Each row of a before or after table is a point. One or more steps were done to the points. Then noise was added and the rows were shuffled. The steps act on columns, c1 being the first. Name the steps. A step turns or swaps two columns, mirrors them in a line or flattens them onto one, adds a multiple of one to another, or multiplies or shifts one. Angles are multiples of 10 degrees, from the lower column toward the higher: turns from -170 to 170, lines from 10 to 170 but not 90. Use the fewest steps. Two steps may share a column if one is a turn and the other turns, adds or multiplies; they go together, in the order done. Otherwise the lowest column goes first.

Before (12 x 3):
0: -0.40 +0.20 -0.40
1: -0.16 +0.49 +0.15
2: +0.21 -0.08 -0.39
3: +0.29 +0.21 -0.18
4: +0.24 +0.24 -0.04
5: +0.57 -0.18 +0.12
6: +0.39 -0.17 -0.38
7: -0.58 +0.48 +0.29
8: -0.09 +0.10 -0.48
9: -0.50 +0.27 +0.13
10: -0.20 -0.45 -0.20
11: +0.18 -0.32 -0.46
After, 12 rows:
0: -0.20 -0.11 -0.36
1: -0.38 +0.27 +0.10
2: -0.34 -0.45 -0.18
3: +0.09 +0.24 -0.25
4: +0.02 -0.17 -0.42
5: -0.84 +0.11 -0.42
6: -0.54 +0.10 -0.52
7: +0.19 +0.26 -0.07
8: +0.68 -0.18 +0.09
9: -0.04 +0.51 +0.18
10: -0.30 +0.46 +0.28
11: -0.29 -0.31 -0.44
Steps: add 1 times c3 to c1

Before, 8 rows:
0: -0.23 +0.10 +0.38 -0.08 +0.15 +0.03
1: +0.55 +0.04 +0.03 +0.22 +0.57 +0.89
2: +0.09 +0.24 -0.61 -0.11 -0.11 -0.12
3: -0.53 +0.35 +0.19 +0.01 -0.22 -0.14
4: +0.04 -0.33 +0.32 +0.50 +0.00 +0.13
5: -0.53 -0.07 -0.60 -0.17 +0.47 +0.29
6: +0.32 +0.14 -0.52 -0.12 -0.11 +0.65
7: +0.18 -0.68 -0.05 -0.20 +0.01 +0.03
After:
0: +0.07 -0.31 -0.50 -0.06 +0.00 +0.12
1: +0.83 +0.06 -0.17 -0.06 +0.55 +0.64
2: -0.21 +0.10 -0.06 +0.27 +0.15 +0.11
3: +0.21 -0.66 +0.18 +0.08 +0.04 -0.02
4: -0.39 -0.08 +0.39 -0.31 +0.46 +0.40
5: +0.01 +0.23 +0.35 -0.33 -0.11 -0.17
6: -0.54 +0.34 -0.05 +0.13 -0.25 +0.07
7: +0.53 +0.14 +0.31 -0.27 -0.11 +0.51
Steps: turn c1 and c6 by -20 degrees; multiply c3 by 0.7; turn c3 and c4 by 120 degrees

Before, 8 rows:
0: -0.24 +0.06 -0.51 -0.16 -0.11 -0.39 +0.01 -0.29 +0.52 -0.39 -0.45
1: -0.31 +0.01 +0.05 +0.32 +0.13 +0.07 -0.14 -0.27 -0.41 +0.00 -0.23
2: -0.55 +0.10 +0.16 +0.44 +0.07 +0.19 +0.52 -0.05 +0.27 -0.02 +0.23
3: -0.22 -0.56 -0.76 +0.18 +0.46 +0.26 +0.08 +0.19 +0.11 -0.99 +0.47
4: -0.01 +0.03 -0.52 -0.36 +0.59 -0.31 +0.17 +0.39 -0.24 -0.22 -0.12
5: -0.31 +0.05 -0.04 +0.43 +0.09 -0.64 +0.00 -0.18 -0.28 +0.09 -0.06
6: +0.56 +0.08 +0.16 +0.01 +0.56 +0.13 +0.07 +0.11 +0.77 -0.46 +0.12
7: +0.05 +0.02 +0.26 +0.04 -0.05 -0.21 +0.13 +0.28 +0.34 -0.40 +0.42
After, 8 rows:
0: -0.34 +0.04 +0.17 -0.37 -0.51 -0.67 +0.01 +0.25 +0.29 +0.09 -0.05
1: +0.08 +0.00 -0.05 +0.24 -0.63 -0.02 +0.07 +0.18 -0.42 -0.41 +0.44
2: -0.30 +0.01 +0.10 -0.39 -0.48 +0.03 -0.14 +0.15 +0.45 +0.01 -0.09
3: -0.23 +0.10 -0.46 -0.19 -0.74 -0.20 +0.03 -0.28 -0.35 -0.37 -0.65
4: +0.58 +0.07 -0.50 +0.10 -0.03 +0.33 +0.02 +0.09 -0.58 -0.49 +0.24
5: -0.03 +0.01 +0.28 +0.55 +0.00 -0.18 +0.14 -0.15 +0.08 -0.24 -0.54
6: -0.52 +0.10 -0.11 -0.26 -0.53 +0.20 +0.38 +0.38 -0.26 -0.02 +0.29
7: -0.24 -0.56 +0.58 +0.09 -0.12 +0.79 +0.07 +0.25 -0.62 -1.02 -0.42
Steps: turn c3 and c11 by 60 degrees; turn c3 and c9 by 140 degrees; mirror c4 and c8 in the line at 60 degrees; shift c5 by -0.60; add -0.5 times c10 to c6; multiply c7 by 0.7

Before:
0: -0.34 -0.24 -0.41 -0.19 +0.85 +0.02 -0.25 +0.17 +0.05 -0.13 +0.36 +0.14 -0.06 +0.41
1: +0.38 +0.31 +0.15 +0.38 -0.25 -0.13 +0.28 -0.46 +0.50 -0.07 -0.13 -0.15 +0.19 +0.21
2: -0.01 -0.32 -0.22 +0.17 +0.93 +0.24 -0.06 +0.49 +0.13 +0.08 -0.29 -0.11 -0.31 +0.11
3: +0.31 +0.27 +0.67 +0.20 -0.31 -0.12 -0.22 -0.37 -0.24 -0.12 -0.09 -0.28 +0.02 +0.10
4: +0.26 -0.14 -0.05 +0.13 -0.26 -0.24 -0.35 -0.46 +0.08 -0.20 -0.23 -0.07 -0.23 +0.06
5: +0.81 +0.15 -0.04 +0.31 -0.54 +0.19 +0.34 -0.03 -0.17 +0.15 +0.23 +0.14 -0.30 +0.20
6: -0.38 -0.62 -0.11 -0.03 +0.87 -0.09 +0.10 +0.40 -0.28 -0.87 -0.40 -0.71 +0.06 -0.13
7: +0.62 +0.25 +0.06 +0.38 -0.19 -0.08 +0.55 -0.58 -0.33 +0.17 -0.51 +0.04 +0.01 +0.30
After (8 x 14):
0: +1.34 -0.17 +0.48 +0.28 -0.27 +0.32 +0.43 +0.00 -0.14 -0.13 +0.22 +0.10 -0.28 +0.23
1: +1.14 -0.14 +0.20 +0.38 -0.07 +0.09 +0.61 -0.58 -0.31 -0.11 -0.48 +0.20 +0.04 +0.32
2: +0.78 +0.09 +0.17 +0.13 -0.17 -0.13 -0.33 -0.44 +0.08 +0.15 -0.24 -0.04 -0.21 +0.04
3: +0.13 +0.69 -0.79 -0.03 +0.33 +0.08 +0.11 +0.45 -0.31 +0.83 -0.34 -0.43 +0.13 -0.10
4: +0.16 +0.02 -1.00 -0.17 +0.11 +0.10 -0.24 +0.15 +0.05 +0.16 +0.37 -0.29 -0.02 +0.39
5: +0.91 -0.02 +0.39 +0.40 +0.04 -0.02 +0.26 -0.47 +0.55 +0.06 -0.13 +0.28 +0.14 +0.20
6: +0.75 +0.06 +0.63 +0.22 +0.42 -0.01 -0.22 -0.37 -0.21 +0.13 -0.11 +0.33 -0.01 +0.03
7: +0.43 +0.20 -0.88 +0.14 +0.29 +0.38 -0.04 +0.49 +0.15 -0.09 -0.33 -0.32 -0.31 +0.12
Steps: shift c1 by +0.50; multiply c12 by 0.7; turn c2 and c12 by 110 degrees; turn c3 and c5 by 60 degrees; shift c6 by +0.10; multiply c10 by -1

Before:
0: -0.42 +0.21 -0.27 +0.21 -0.08 -0.01 -0.09 +0.10 -0.60 -0.01 -0.62 +0.34 -0.11 +0.30 -0.46 +0.29 +0.15 +0.71 +0.25 -0.20 +0.41 -0.29 -0.25 +0.02
1: +0.07 +0.09 +0.10 +0.17 +0.36 -0.23 -0.45 +0.44 -0.40 -0.06 +0.05 +0.50 +0.00 +0.26 -0.01 +0.15 +0.06 +0.68 +0.26 -0.15 +0.09 -0.40 +0.14 +0.21
2: -0.57 -0.21 -0.27 -0.29 +0.05 -0.66 +0.35 -0.17 +0.55 -0.38 +0.05 +0.39 +0.28 -0.25 +0.54 +0.27 -0.39 -0.05 +0.09 +0.20 +0.22 +0.00 +0.05 -0.41
3: -0.21 +0.06 -0.70 -0.13 +0.52 -0.40 -0.10 +0.43 +0.37 -0.58 +0.12 +0.20 -0.22 +0.16 +0.01 +0.28 -0.21 +0.23 -0.09 -0.07 +0.36 -0.17 -0.25 -0.42
4: -0.24 -0.29 -0.36 -0.59 +0.18 -0.41 +0.04 +0.19 +0.07 -0.67 -0.53 +0.00 +0.17 -0.03 +0.62 +0.64 -0.39 +0.32 -0.43 +0.13 +0.27 -0.41 +0.14 -0.37
5: -0.46 -0.42 -0.48 -0.66 +0.42 -0.24 +0.20 +0.19 +0.25 -0.36 -0.19 +0.25 -0.10 -0.05 +0.06 +0.21 -0.47 -0.06 -0.16 +0.41 +0.29 +0.00 +0.56 -0.24
6: +0.06 -0.20 -0.17 +0.28 +0.02 -0.45 -0.54 -0.23 -0.38 +0.13 -0.30 +0.15 -0.01 +0.52 -0.47 -0.29 +0.03 +0.71 +0.11 -0.25 -0.16 +0.07 -0.26 +0.11
7: +0.04 +0.32 -0.08 +0.05 -0.22 +0.03 -0.59 -0.38 -0.27 +0.16 -0.05 -0.03 -0.01 +0.08 -0.43 -0.06 +0.05 +0.52 -0.15 -0.38 +0.46 -0.31 +0.27 +0.13
8: -0.11 +0.45 +0.21 +0.43 -0.09 -0.09 -0.07 -0.42 +0.56 +0.44 -0.66 -0.23 -0.15 -0.48 -0.29 -0.77 -0.30 +0.12 -0.11 -0.02 -0.52 +0.04 +0.00 +0.41
9: -0.74 +0.33 +0.01 -0.20 +0.72 -0.74 +0.14 -0.22 +0.24 -0.10 -0.09 -0.50 +0.64 -0.57 +0.19 -0.39 -0.68 -0.39 -0.71 +0.47 +0.08 -0.09 +0.49 -0.07
10: +0.20 +0.26 +0.09 -0.03 -0.20 -0.53 -0.26 -0.26 -0.36 -0.02 -0.49 -0.38 -0.08 +0.18 -0.51 +0.25 +0.02 +0.34 +0.53 +0.10 +0.20 -0.46 +0.05 +0.47
11: -0.19 +0.27 -0.16 +0.49 -0.04 -0.12 -0.80 -0.26 -0.06 +0.30 -0.72 +0.03 +0.07 +0.09 -0.32 -0.49 -0.18 -0.27 +0.11 -0.44 +0.11 -0.27 +0.08 +0.48
12: +0.13 +0.67 +0.12 +0.34 -0.07 -0.01 -0.19 -0.55 -0.14 +0.57 -0.51 -0.15 +0.03 +0.42 -0.24 -0.21 +0.07 -0.19 -0.10 -0.03 -0.32 +0.01 +0.02 +0.36
After:
0: +0.05 +0.10 +0.10 +0.38 +0.16 -0.23 -0.47 +0.44 +0.14 -0.06 +0.03 -0.53 +0.00 +0.27 +0.00 +0.15 -0.22 +0.68 +0.28 -0.16 +0.09 -0.40 +0.14 +0.22
1: -0.22 -0.29 -0.38 -0.25 +0.06 -0.41 +0.05 +0.18 +0.51 -0.68 -0.51 +0.20 +0.16 -0.03 +0.63 +0.65 -0.70 +0.33 -0.44 +0.11 +0.27 -0.39 +0.16 -0.37
2: -0.45 -0.42 -0.49 -0.48 +0.17 -0.23 +0.20 +0.18 +0.58 -0.37 -0.20 -0.02 -0.11 -0.05 +0.04 +0.21 -0.76 -0.07 -0.16 +0.41 +0.29 +0.00 +0.57 -0.23
3: -0.56 -0.20 -0.25 -0.66 +0.02 -0.65 +0.35 -0.16 +0.21 -0.38 +0.04 -0.27 +0.28 -0.24 +0.53 +0.27 -0.71 -0.04 +0.11 +0.21 +0.22 +0.00 +0.05 -0.41
4: +0.14 +0.68 +0.12 +0.26 -0.04 -0.01 -0.19 -0.54 -0.30 +0.56 -0.52 +0.02 +0.05 +0.42 -0.23 -0.21 -0.24 -0.19 -0.11 -0.04 -0.31 -0.01 +0.00 +0.37
5: +0.05 +0.33 -0.06 +0.28 -0.07 +0.02 -0.58 -0.39 +0.05 +0.17 -0.05 +0.01 -0.01 +0.08 -0.43 -0.06 -0.24 +0.52 -0.14 -0.40 +0.45 -0.30 +0.29 +0.13
6: -0.43 +0.20 -0.27 +0.58 -0.03 +0.00 -0.10 +0.10 +0.12 -0.01 -0.62 -0.38 -0.11 +0.27 -0.47 +0.29 -0.13 +0.73 +0.26 -0.21 +0.41 -0.30 -0.26 +0.04
7: +0.06 -0.20 -0.18 +0.42 +0.01 -0.44 -0.54 -0.24 -0.07 +0.12 -0.29 -0.25 +0.01 +0.52 -0.45 -0.30 -0.26 +0.71 +0.12 -0.25 -0.16 +0.08 -0.25 +0.10
8: -0.20 +0.28 -0.16 +0.23 -0.02 -0.13 -0.81 -0.28 -0.40 +0.31 -0.70 -0.19 +0.05 +0.08 -0.33 -0.48 -0.48 -0.27 +0.10 -0.44 +0.10 -0.27 +0.08 +0.47
9: +0.21 +0.26 +0.11 +0.37 -0.10 -0.53 -0.26 -0.27 +0.02 -0.02 -0.49 +0.40 -0.07 +0.18 -0.50 +0.24 -0.27 +0.36 +0.53 +0.10 +0.21 -0.46 +0.06 +0.47
10: -0.21 +0.05 -0.71 -0.41 +0.20 -0.36 -0.10 +0.43 +0.04 -0.59 +0.12 -0.13 -0.23 +0.15 +0.01 +0.27 -0.52 +0.22 -0.08 -0.07 +0.36 -0.15 -0.25 -0.41
11: -0.72 +0.33 +0.01 -0.23 +0.28 -0.74 +0.16 -0.20 -0.08 -0.11 -0.08 +0.54 +0.64 -0.59 +0.18 -0.40 -0.96 -0.38 -0.70 +0.44 +0.09 -0.08 +0.49 -0.05
12: -0.12 +0.44 +0.21 -0.35 -0.04 -0.08 -0.06 -0.43 -0.63 +0.44 -0.65 +0.07 -0.14 -0.48 -0.27 -0.77 -0.59 +0.12 -0.11 -0.05 -0.53 +0.06 +0.01 +0.42
Steps: turn c4 and c12 by -160 degrees; turn c4 and c9 by 110 degrees; multiply c5 by 0.4; shift c17 by -0.30
